Every row gives one point. Each copy is the shape, with its points in the same order, turned, moved and blurred by noise. Say if it was mirrored as well.

Shape (9 x 3)
-16 35 -8

-17 13 -18

18 -16 6

73 -12 18

-13 -3 22

-18 -13 -27

-15 -17 22

-16 86 -6

-2 -13 21
Copy 1 (9 x 3)
20 41 -19

-1 26 -21

13 -24 11

50 -54 27

-2 11 24

-20 -2 -27

-15 6 28

45 64 -20

-4 -6 23
Copy 1 is: only turned
Copy 2 (9 x 3)
-38 18 -13

-22 34 -16

21 8 -24

38 -35 -57

5 11 12

-1 50 -23

19 17 10

-84 -5 -17

15 9 0
Copy 2 is: mirrored

Shape (8 x 4)
-56 -1 14 -12

-6 16 4 9

-58 0 -14 46

-3 16 -8 -11

1 -5 45 -14

8 -24 -52 -15

-4 18 -39 55

20 -24 -12 37
Copy 1 (8 x 4)
-46 13 -17 -2

-5 1 -20 16

-51 -52 -19 9

8 17 -31 3

-1 34 22 19

30 -16 -16 -50

7 -60 -39 16

25 -39 11 8
Copy 1 is: only turned
Copy 2 (8 x 4)
-4 -41 49 -7

-10 10 24 5

-35 -31 47 42

-14 -5 9 -7

41 7 28 -13

-11 -25 -40 19

-53 19 12 48

2 13 -7 46
Copy 2 is: only turned
Copy 3 (8 x 4)
-16 -14 29 56

11 9 -8 20

43 -33 13 61

2 5 3 6

-36 14 -27 36

6 -49 5 -21

70 -18 -11 15

28 -31 -42 6
Copy 3 is: mirrored

Shape (12 x 6)
0 -4 1 -26 -10 -25

-3 -6 9 -22 -25 -32

-7 -13 52 -22 -11 41

24 2 -24 -39 -20 -5

16 12 -20 22 -14 1

19 66 1 -39 -32 54

23 36 36 61 20 10

-34 -13 -26 27 33 39

7 -2 -2 -21 -33 3

-30 15 -31 -8 56 25

-7 18 15 -4 14 -10

-1 67 -29 -20 -24 -31
Copy 1 (12 x 6)
9 0 -11 7 -31 -8

23 6 -23 -10 -37 -6

-24 -14 -52 -26 -2 38

13 14 -46 36 -13 -20

27 -3 2 27 17 7

10 51 -74 40 17 46

11 6 28 -25 57 39

-27 -48 11 59 17 29

22 -6 -44 15 -20 4

-54 -8 15 65 -3 14

-12 4 6 0 -6 20

35 54 -2 49 -25 25
Copy 1 is: only turned
Copy 2 (12 x 6)
0 24 -4 -8 28 -2

19 33 -2 -2 28 -2

-8 2 48 -1 -17 -34

-9 30 -24 -18 3 14

-4 -4 -16 33 4 24

-46 22 39 -3 -48 54

11 -60 37 36 22 36

-57 -24 -5 52 24 -26

5 27 -9 2 -7 0

-84 -13 0 18 41 -4

-14 -6 27 7 38 14

-14 48 -1 10 34 66
Copy 2 is: only turned
Copy 3 (12 x 6)
24 -4 -1 -27 -2 10

31 -3 -10 -27 -14 15

-5 -62 17 15 -7 33

27 -24 -27 -43 2 -11

18 -2 -27 12 -6 -39

-44 -51 -57 -21 -16 -21

-24 13 20 48 -36 -42

-1 -6 5 42 63 -15

23 -33 -29 -16 -7 -1

-20 4 8 -5 73 -26

-14 4 6 -5 -3 -3

-12 36 -55 -43 -12 -16
Copy 3 is: mirrored
